Rows are points. To make a cloud, some directions were put in groups of two or more. Within a group, all points are equally far from the middle, so they leave a hole (a ring in 2 directions, a hollow ball in 3). The other directions are filled evenly. Then the cloud was stretched, turned, moved and blurred a little. How many holes are there, and how many directions does each take, smallest first?

Cloud (20 x 3)
[[-18,-24,-50],
[13,1,-19],
[22,42,0],
[-22,-18,-9],
[-36,-55,-21],
[22,3,-1],
[-13,1,69],
[-4,-50,46],
[14,-9,19],
[12,16,-4],
[17,-29,-37],
[-44,-60,-33],
[-43,-19,-28],
[-17,15,42],
[-32,33,-65],
[-19,-24,-93],
[-6,-58,10],
[30,-49,17],
[-57,56,-129],
[19,-39,69]]
Holes: 0

Cloud (29 x 4)
[[-15,73,70,4],
[-9,16,92,46],
[49,-22,-5,25],
[-16,4,4,16],
[-45,24,-4,-42],
[-3,40,40,-36],
[-25,43,-1,84],
[47,-37,-25,-12],
[42,21,7,-39],
[-6,-3,-67,-9],
[33,29,-42,57],
[33,-35,-71,-20],
[30,64,20,-30],
[22,33,-4,15],
[-79,22,-11,0],
[64,-48,7,-10],
[2,43,-60,-52],
[69,5,-42,-7],
[-46,43,37,-34],
[-28,-37,32,68],
[10,30,-11,-32],
[49,-53,-25,-24],
[-8,-21,-14,19],
[22,-30,23,-4],
[-57,46,-23,18],
[10,65,6,-15],
[2,1,85,7],
[-95,20,68,-14],
[-56,56,-28,-26]]
Holes: 0

Cloud (57 x 6)
[[-34,-51,-6,-81,47,10],
[-67,-27,-29,-25,-18,41],
[0,2,-74,3,44,-18],
[25,-60,-62,-22,19,52],
[69,8,35,32,22,-41],
[72,15,47,36,-7,3],
[62,41,-37,56,-55,-30],
[24,21,-41,-38,-38,55],
[46,-45,14,-9,-33,-1],
[38,59,11,60,-54,-12],
[-2,-6,64,3,54,-23],
[12,-14,-10,47,-28,39],
[51,-4,31,55,43,-26],
[29,60,28,13,-13,29],
[9,-84,-30,-33,13,1],
[-8,-59,32,-30,6,-45],
[-41,-25,-7,5,-47,-57],
[-44,-67,20,16,12,-9],
[47,-19,-82,20,-32,18],
[68,1,-27,74,-32,-14],
[-38,-52,-21,-22,94,10],
[87,-10,-24,21,39,-21],
[32,-34,-27,31,50,-60],
[50,50,-22,36,-37,-48],
[27,17,-77,-5,-39,44],
[10,26,-54,24,39,23],
[39,50,-46,-14,1,6],
[60,-5,-27,-35,15,56],
[-25,9,-42,-36,14,-31],
[-25,2,22,-37,-40,58],
[60,3,-54,52,-55,-9],
[-11,41,44,23,-12,-45],
[35,34,-6,77,-16,-35],
[-13,-27,20,44,52,-36],
[45,48,2,60,-72,-10],
[-32,28,44,-17,27,-8],
[23,2,44,17,67,1],
[12,23,60,12,6,-52],
[47,-4,-26,10,73,45],
[68,39,-27,5,-58,-5],
[75,-20,-73,28,4,14],
[-64,-12,18,-7,-51,13],
[18,-2,4,68,27,-47],
[60,-14,-52,4,55,53],
[10,62,-3,20,-4,22],
[-40,-49,34,-24,81,6],
[-62,-66,-2,-9,43,20],
[13,-49,-19,-23,29,75],
[-5,15,65,-1,36,-22],
[-67,-33,-55,-44,3,15],
[29,-58,26,11,-23,-1],
[46,20,-6,81,-6,-9],
[-33,-1,38,-6,-31,-63],
[58,-3,-17,-28,-44,17],
[-8,-25,53,9,68,-21],
[26,2,-37,-37,-61,22],
[-44,-42,-2,-85,28,24]]
Holes: 3 (2, 2, 2)

Cloud (84 x 8)
[[36,4,79,19,-60,36,-33,-36],
[-19,15,-36,11,-34,51,38,-22],
[-70,7,-57,16,9,-44,-3,48],
[41,32,-10,18,-65,-18,33,-4],
[35,44,1,13,-49,25,89,51],
[11,25,56,-17,2,55,-36,-28],
[30,15,-31,-11,-53,-34,109,-15],
[-42,17,-18,40,17,-5,-94,3],
[-36,-2,-4,47,-9,-63,42,-25],
[-68,32,-5,24,43,-59,5,-14],
[-22,-51,-14,-18,-39,-56,38,-88],
[-43,-34,-17,-52,65,0,-86,-8],
[-2,-29,15,-5,-26,-87,-32,6],
[-22,-21,-46,-29,-83,-39,67,-3],
[3,33,-33,45,52,-30,15,-39],
[-72,9,74,-17,31,-42,-43,14],
[3,40,8,36,51,7,-62,19],
[-20,-4,-65,-2,-78,-53,4,-9],
[-37,-14,-100,-42,2,3,81,-38],
[2,33,73,-42,-19,-31,37,-32],
[15,39,-17,-15,-28,-5,2,-46],
[32,-4,-80,11,78,-17,64,7],
[-51,-11,-26,-20,21,-77,20,41],
[-18,-41,-1,-21,-47,19,59,4],
[-53,27,-68,-18,48,-5,53,9],
[1,-12,59,9,53,-34,-3,-5],
[16,9,45,-11,56,28,20,1],
[-64,9,73,-21,11,9,-22,-4],
[-24,-37,0,19,-1,9,27,63],
[-46,42,-23,-20,8,12,40,-43],
[13,-42,-9,50,-30,-23,52,-46],
[-34,33,-17,33,-59,-38,-45,-19],
[-14,2,67,-1,30,-55,-35,22],
[6,-69,-51,9,22,-27,-13,-18],
[68,16,-13,-10,-13,-4,68,-55],
[-27,-17,12,50,-53,-18,-23,-35],
[-51,19,-25,-14,21,-23,116,6],
[-12,6,-59,18,-39,-60,85,-55],
[67,-7,6,9,-47,18,13,-30],
[-15,-49,-65,-14,-38,-24,82,-82],
[-59,17,-26,-31,-30,18,-32,-40],
[37,24,26,44,41,-16,-20,-63],
[-33,-23,-56,15,-34,-53,33,-64],
[40,38,-4,31,34,-59,27,-28],
[-52,19,-1,-7,-30,-2,62,45],
[-46,-2,-77,-6,-18,54,8,34],
[-71,18,-63,-57,-14,7,-71,43],
[2,-47,8,35,0,-22,-4,19],
[-18,-8,61,-29,76,-22,-50,-18],
[-56,10,-38,-30,36,33,-59,9],
[62,-28,-41,5,-61,43,26,-7],
[21,-21,-87,51,4,7,-7,31],
[-13,5,29,-40,53,-58,-28,25],
[-55,-14,21,-70,16,-49,3,15],
[4,9,-36,-21,10,6,3,81],
[-17,12,14,14,-44,-30,105,-71],
[-7,-14,-104,7,0,-56,-8,19],
[-28,7,-31,18,-62,18,43,-37],
[28,-35,13,-12,-6,-66,-49,-13],
[-86,30,62,-17,1,3,-20,0],
[71,-37,-21,17,26,-51,63,-30],
[-31,-11,11,22,45,-53,87,-1],
[-51,25,-69,-25,69,-29,16,6],
[-40,29,-53,49,25,-30,68,38],
[-17,-62,-29,6,-15,-71,26,30],
[-23,-4,14,-15,30,-54,40,43],
[-50,-41,-19,23,6,-27,-36,5],
[52,-9,42,-1,-67,11,-3,-12],
[-17,30,-18,13,2,56,58,-26],
[36,-30,38,41,-48,-19,51,-49],
[68,-27,-6,15,-83,-13,48,9],
[35,-40,-28,42,-16,-4,4,-39],
[17,2,34,48,-25,-1,58,-89],
[12,-7,23,-24,34,4,-7,43],
[-55,30,-66,-26,42,-17,35,22],
[47,19,25,24,-79,-17,-3,9],
[-63,-4,-68,18,29,-31,-15,11],
[22,0,7,-16,17,36,-2,51],
[-30,-5,26,-46,-44,-54,51,-54],
[-79,14,-16,-12,-10,11,19,23],
[-33,7,-29,-17,75,-6,-70,-7],
[38,53,46,20,-46,29,-51,-28],
[-58,-3,-13,59,-15,-19,-23,28],
[-20,-9,84,9,21,-61,-57,-14]]
Holes: 2 (2, 3)
